Every row gives one point. Before rounding, the points of a table are all equally far from one centre. They may lie mostly on one side of it. Where is the centre, to within rounding?

Points (8 x 3):
[[ 0.59  0.01 -0.09]
 [ 0.03  0.31 -0.70]
 [ 0.34 -0.47 -0.26]
 [ 0.31 -0.14 -0.63]
 [-0.02  0.42  0.42]
 [ 0.49 -0.28 -0.29]
 [-0.42 -0.45 -0.43]
 [ 0.39  0.49 -0.23]]
Centre: [-0.08  0.03 -0.11]

Points:
[[-0.69 -0.19 -0.34 -0.15 -0.08  0.43  0.61  0.36  0.33]
 [-0.58 -0.35  0.06  0.29 -0.03  0.12  0.28  0.50 -0.32]
 [-0.29 -0.36 -0.02 -0.10 -0.17 -0.10  0.53  0.38  0.37]
 [-0.46 -0.54  0.32 -0.35  0.34  0.68  0.32  0.53  0.26]
 [-0.75  0.07 -0.18 -0.34  0.13  0.52  0.44  0.63 -0.26]
 [-0.95  0.16 -0.27 -0.16  0.29  0.34  0.11  0.37  0.43]
 [ 0.00 -0.10 -0.06 -0.35  0.02  0.63  0.33  0.57 -0.06]
 [-0.54  0.00 -0.08 -0.03 -0.09  0.40  0.20  0.65 -0.07]
 [-0.16 -0.41 -0.20 -0.16  0.07 -0.40 -0.56  0.14  0.27]
 [-0.50 -0.40 -0.20 -0.29  0.10 -0.07  0.52  0.84 -0.33]
 [-0.26 -0.09  0.07 -0.38  0.14  0.37  0.22  0.78  0.23]
 [-0.64  0.07  0.02  0.15  0.41  0.46  0.28  0.50  0.23]
 [-0.38 -0.07  0.00 -0.22 -0.28  0.42  0.07  0.56 -0.04]
 [-0.32  0.11 -0.41 -0.27  0.19  0.29  0.53  0.41  0.50]
 [-0.67 -0.06  0.09 -0.69  0.18  0.32 -0.21  0.69  0.14]
 [-0.34 -0.61 -0.03 -0.39 -0.30  0.74  0.23  0.08  0.20]]
Centre: [-0.43 -0.39 -0.23 -0.39  0.44  0.11  0.11 -0.03 -0.11]
